Rows are points. The ring and each string are closed loops that go straight from each point to the next, and from the last back to the first. Before rounding, they use only three directions, however many columns there are. How many times does the string pass through the ring? Passing back the other way cancels.
(in the rows, 128 means zero)

Ring (6 x 4):
[[119  83 128 136]
 [123 101 132 150]
 [137 130 172 114]
 [136 136 181  81]
 [115 120 138  85]
 [109  91 120 103]]
String (24 x 4):
[[167 143 249  62]
 [155 130 225  59]
 [116 121 130 118]
 [107 130 110 123]
 [109 133 118 111]
 [108 130 116 113]
 [107 125 111 122]
 [129 119 163  92]
 [152 132 221  52]
 [127 120 155 105]
 [124 117 147 113]
 [146 123 195  97]
 [144 123 181 130]
 [113 114 103 183]
 [135  95 157 149]
 [136  94 169 118]
 [119 101 130 132]
 [139  92 177 106]
 [129  79 143 151]
 [103  96  81 187]
 [106 103  88 185]
 [144 107 179 136]
 [141 125 172 139]
 [128 137 147 139]]
Times through: 0
String (24 x 4):
[[138  80 170 120]
 [120  87 120 169]
 [122  97 122 176]
 [141 106 170 143]
 [143 111 185 109]
 [121 117 136 129]
 [118 121 129 132]
 [150 128 207  85]
 [165 145 246  58]
 [152 151 219  63]
 [158 134 237  42]
 [130 120 167  88]
 [101 129  98 125]
 [104 131 113  98]
 [126 119 172  44]
 [127 108 160  86]
 [109 109 115 120]
 [ 92 101  79 128]
 [116  80 139  82]
 [136  79 182  69]
 [123 100 146 107]
 [ 99  86  84 150]
 [ 93  95  68 166]
 [130  96 159 108]]
Times through: 2

Ring (7 x 9):
[[ 92 126 101 173 135 137 152  92 137]
 [ 82 166 118 145 152 143 141  67 126]
 [ 91 199 141 107 155 143 125  75 124]
 [116 199 164  95 129 150 114 120 141]
 [133 158 158 128 100 154 122 158 160]
 [134 108 123 164  94 140 141 167 163]
 [118  93  98 182 109 131 153 142 154]]
String (24 x 9):
[[104 144 104 129 143 119 140 106 130]
 [ 89 167 104 114 164 117 137  75 116]
 [ 62 241 168 116 169 177 122  22 118]
 [ 92 197 153 123 142 160 126  80 134]
 [111 160 124 117 136 128 131 116 135]
 [116 175 123  82 147 112 122 119 126]
 [101 249 197  78 140 174 102  88 136]
 [104 230 198 104 125 185 108  99 147]
 [117 149 125 127 126 132 132 129 142]
 [133 141 118 107 122 113 128 155 142]
 [143 137 125 106 111 116 125 173 149]
 [121 138 118 130 123 126 135 136 143]
 [121 157 159 148 101 167 128 140 161]
 [138 134 171 174  71 182 130 175 182]
 [143  96 127 174  80 145 141 186 173]
 [136  92  92 149 108 108 145 169 151]
 [117 124 123 165 109 145 142 135 154]
 [109 108 125 205  98 165 152 128 164]
 [108  76  90 215 105 141 164 130 157]
 [120  87  71 157 127  99 154 141 139]
 [116 129 105 137 128 120 140 129 139]
 [ 93 148 125 165 131 153 143  92 141]
 [ 67 169 135 183 144 176 148  44 135]
 [ 97 153 119 144 138 139 140  95 135]]
Times through: 0

Ring (6 x 14):
[[185 125 184 109 149 155 128 147 136 145 132 104 142 157]
 [161 117 143 138 125 185 125 115 129 118 141 112 160 160]
 [111 119  81 175 102 168 128  97 121  96 151 153 152 125]
 [ 90 141  60 145 101 117 141 132 138 107 161 162 117  67]
 [129 144 124 121 136  85 142 165 140 141 143 155 103  80]
 [173 132 181 117 158 108 134 163 133 155 126 134 121 131]]
String (30 x 14):
[[127 131 104 137 115 148 133 127 135 115 151 136 135 111]
 [ 89 135  43 144  83 165 136 110 140  89 171 139 138  84]
 [ 72 130  27 176  79 157 135  96 128  80 168 166 140  82]
 [ 89 118  62 208 100 141 130  91 109  91 147 190 144 110]
 [112 124  94 178 115 132 132 113 118 109 143 172 136 113]
 [118 135  97 137 116 128 137 135 136 118 151 147 125  95]
 [ 99 153  68 102 103 113 145 155 156 117 169 136 105  52]
 [ 71 166  35  97  95  80 154 169 163 116 179 154  83   7]
 [ 78 159  55 119 108  65 151 167 150 123 165 174  84  21]
 [115 136 107 154 129  91 139 144 127 128 141 176 112  87]
 [138 124 132 160 133 125 131 129 121 127 134 159 133 126]
 [134 138 123 124 130 115 138 150 138 132 145 142 119  99]
 [136 153 128  87 137  83 146 182 154 148 150 134  95  68]
 [155 144 164 108 157  71 142 181 140 160 131 149  98  94]
 [175 138 195 112 172  71 138 183 133 170 120 148 103 116]
 [182 117 206 163 174  99 128 147 109 158 105 164 131 162]
 [153 121 152 156 141 130 129 131 120 133 128 151 138 141]
 [157 141 148  91 137 127 137 163 149 143 146 111 120 109]
 [182 139 180  76 151 131 135 172 151 155 139  95 123 127]
 [210 134 215  65 163 147 131 175 151 165 131  76 132 154]
 [199 117 205 122 159 159 124 141 127 149 121 107 150 179]
 [197 110 202 140 156 171 121 126 119 142 119 113 160 192]
 [168 110 167 170 143 158 122 114 111 128 122 144 157 174]
 [157 128 141 116 128 160 131 136 139 128 145 111 141 134]
 [161 130 137  98 121 181 130 135 147 124 152  89 147 137]
 [161 122 132 113 115 206 125 116 141 114 152  87 162 154]
 [154 105 132 172 117 207 119  87 115 103 138 124 177 180]
 [145 107 136 193 129 163 122  97 105 113 127 159 161 166]
 [137 123 122 153 123 150 130 121 125 118 141 142 143 131]
 [133 116 118 175 121 156 127 107 116 112 137 154 150 142]]
Times through: 5
